Each row is a point. A path goes straight from each point to the next, and from the last back to the first. The post is the endless flat space through its rows: a point in 2 columns, a line in 3, a plane in 4, and so on, so that a path can go around it. Count how often the path circles the post. Going back the other way cancels.
In the rows, 128 means zero.

Post:
[[120 122 107]
 [ 83 132 151]]
Path, 21 rows:
[[135  84 121]
 [ 47  81 152]
 [120  75 116]
 [ 76 101 170]
 [ 80 116  71]
 [162 154  18]
 [133 139 120]
 [ 92 157 121]
 [111 143 127]
 [105 112 177]
 [ 79 113 145]
 [ 60 136 121]
 [ 75  77  94]
 [ 77 173 128]
 [151 162  98]
 [129  92 180]
 [102 132 183]
 [107 183 140]
 [ 93 166  76]
 [102 177  96]
 [122 163 169]]
Times around: 2

Post (3 x 4):
[[118 133 134 133]
 [ 71 134 148 157]
 [148 137  78 114]]
Path, 30 rows:
[[129 110 133 108]
 [101 119  66 156]
 [123 100 169 137]
 [ 99 127 126 103]
 [105 164  62 101]
 [106 177  98 148]
 [ 76 144 108 174]
 [ 44 172 117 157]
 [159 133 146  98]
 [145 118  72 107]
 [163 107 110 141]
 [ 82 146  76 176]
 [102 163 123 147]
 [109 137 206 103]
 [ 91 130  88 113]
 [102  96 149 137]
 [ 84 142  62 167]
 [125 152 103 135]
 [160 167  97  96]
 [ 95 130 116 119]
 [111 137 131  96]
 [  7 131 190 170]
 [133 112  46 107]
 [118 108 137 126]
 [119 106 166  91]
 [132 152  57 101]
 [ 60 165  84 179]
 [133 150 111 139]
 [ 70 171 155 139]
 [106 123 206 106]]
Times around: 2

Post (5 x 6):
[[110 183 113 133 119 207]
 [115  98 138 179 180  88]
 [153 148 158 133 157 113]
 [134 142 158 172 124 142]
 [116 102 104 175 127  66]]
Path, 28 rows:
[[134 113 165 144 116 120]
 [173 119 111 144 108 161]
 [179 182  99 125 151  91]
 [133 174 125 179 115  90]
 [103 160 171 149 155 154]
 [ 75 112 145 159 120 199]
 [154 130  87 128 114 166]
 [139 111  94 149  87 107]
 [107 135 153 142 177 179]
 [123 117 139 139 171  62]
 [126  99 145 134 177 131]
 [178 167  81  98 119 161]
 [152 112  76 142  90 153]
 [192  81 134 170 143  54]
 [159 168  89 146 131 136]
 [ 80 163 152 190 174 218]
 [ 41 113 163 218 119 128]
 [103 131 124 149  97 165]
 [144  67  90 184 191  92]
 [125 160  93 143 180 210]
 [172  94 135 134 180  74]
 [168 180 132 157 132 178]
 [ 70 161 129 226 147 161]
 [ 90 124 143 190 114  94]
 [ 60 177 138 121 132 221]
 [ 91 111 122 183 159  92]
 [ 79 185  69 126 149 168]
 [ 81 134 161 156 180 141]]
Times around: 3

Post (8 x 9):
[[137  98 143 149 136 165 114 109 149]
 [115 160  98  85 164  36 129  69  83]
 [133 157  86 166 159  87  82 103 160]
 [117 185 149  81 130  50 131 106  83]
 [130 141  89 149 168 151  66 144 157]
 [114 106 120 156  91 153 108 144 131]
 [131 116 121 155 134 138 124 159 127]
 [158 106 114 172 102 206 142 137 115]]
Path, 30 rows:
[[102 148 106 119 159  72 111 110 130]
 [158  89 164 111 151 188 144  61 167]
 [195 124 141 115 167 141 107 116 132]
 [139  86 119 202  35 162  90 106 116]
 [146 158 117 143 183  83 110  81 128]
 [ 79 172 113 151 141 114  84 207 151]
 [159 122  99 155 176 165 147  75 120]
 [113 155 114 128 146 187 127 146 111]
 [131  84  68 187 104 199 120 165 142]
 [147 155 141 117 135   7 115 120 150]
 [125 154 138 105 161  27 118 107 107]
 [138 155 168 188  68  44 157  70  82]
 [ 65 146 100 140 143  58  82 196 121]
 [105 152 105 125 124 147 145 107 119]
 [150 174 137 129 105 167 113 145 157]
 [140 154 104 119 188 114  62 138 156]
 [127 120 114 136 133 187  76 178 122]
 [124 126 129 158 146  93 106  74 144]
 [ 65 110 155 135 191 105  63 110 197]
 [111 168 141 145 168  84 109 107 147]
 [120 108 158 147 121 156 142  90 171]
 [118 161 105 128 106 184  66  97 165]
 [ 92 139 118 117  64 124 107 186 120]
 [162 146 146 143 194  80 114  54 181]
 [181 148 120 127 148 100 147 154 119]
 [180 122 142 129 207  44  85  65 167]
 [ 77  50 162 177  54 126  82 167 133]
 [126 152  68 145  88 124 138  82  71]
 [141 109 134 142 154 135 171 109 110]
 [151 159 151 145 151 100 136  63 130]]
Times around: 4
